Rows are points. Each copy is the shape, with its points in the same order, turned, moved and blurred by noise. Is it also mirrored, or only turned?
(in the rows, 128 means zero)

Shape (7 x 2)
[[133 123]
 [143 123]
 [156 147]
 [114  68]
 [166 152]
 [129  99]
 [ 72 107]]
Copy 1 (7 x 2)
[[136 128]
 [144 138]
 [134 164]
 [178  82]
 [131 174]
 [162 108]
 [127  68]]
Copy 1 is: only turned
Copy 2 (7 x 2)
[[130 126]
 [136 122]
 [163 129]
 [ 77  97]
 [173 125]
 [110 109]
 [ 76 156]]
Copy 2 is: only turned
Copy 3 (7 x 2)
[[137 123]
 [149 120]
 [168 138]
 [114  74]
 [179 143]
 [131 101]
 [ 76 119]]
Copy 3 is: only turned

Shape (8 x 3)
[[189 146 123]
 [144 130 121]
 [134  82 120]
 [ 76 104 116]
 [140 142 142]
 [147 135 108]
 [ 79 117  77]
 [112 139 170]]
Copy 1 (8 x 3)
[[179 115 111]
 [137 138 113]
 [129 183  92]
 [ 72 171 113]
 [138 137 138]
 [134 125 101]
 [ 60 144  84]
 [119 157 167]]
Copy 1 is: mirrored
Copy 2 (8 x 3)
[[174 176 135]
 [137 147 115]
 [ 93 141 138]
 [ 82 107  89]
 [154 129 118]
 [142 162 108]
 [ 83 140  59]
 [149  91 120]]
Copy 2 is: mirrored
Copy 3 (8 x 3)
[[166 168 140]
 [129 151 131]
 [ 98 131 166]
 [ 62 120 115]
 [138 133 118]
 [126 164 129]
 [ 51 161 108]
 [127  99 103]]
Copy 3 is: mirrored
Copy 4 (8 x 3)
[[184 131 152]
 [137 130 131]
 [132 100  89]
 [ 76 126  95]
 [132 125 153]
 [151 143 125]
 [ 85 160  83]
 [ 98 106 163]]
Copy 4 is: only turned

Shape (9 x 6)
[[122  79 169 139 123 130]
 [141 156 182 140 111  98]
 [ 99 135 104 125 149 136]
 [ 85 141 116 134 166 114]
 [114 144  84 144 127 122]
 [159  66 131 163 149 118]
 [121 156 125 153 141 144]
 [159 198 154 106 125 118]
 [132 198 170 134 129 123]]
Copy 1 (9 x 6)
[[135  74 160  96 100 145]
 [177 110 131  90 173 145]
 [112 135 105 129 116 111]
 [123 112  94 122 127  91]
 [140 127  92 159 116 126]
 [119  41 121 124 109 170]
 [132 134  95 105 127 147]
 [152 155 121 100 203 157]
 [168 147 114  76 179 137]]
Copy 1 is: mirrored
Copy 2 (9 x 6)
[[131 113 155 141 151 160]
 [ 83 158 167 175 110 150]
 [131 156  89 141 141 118]
 [127 165  83 173 146 131]
 [125 143  81 139 102 121]
 [182 119 152 146 116 161]
 [109 174 104 133 119 150]
 [ 77 199 151 160 102 103]
 [ 66 206 142 161 116 137]]
Copy 2 is: only turned
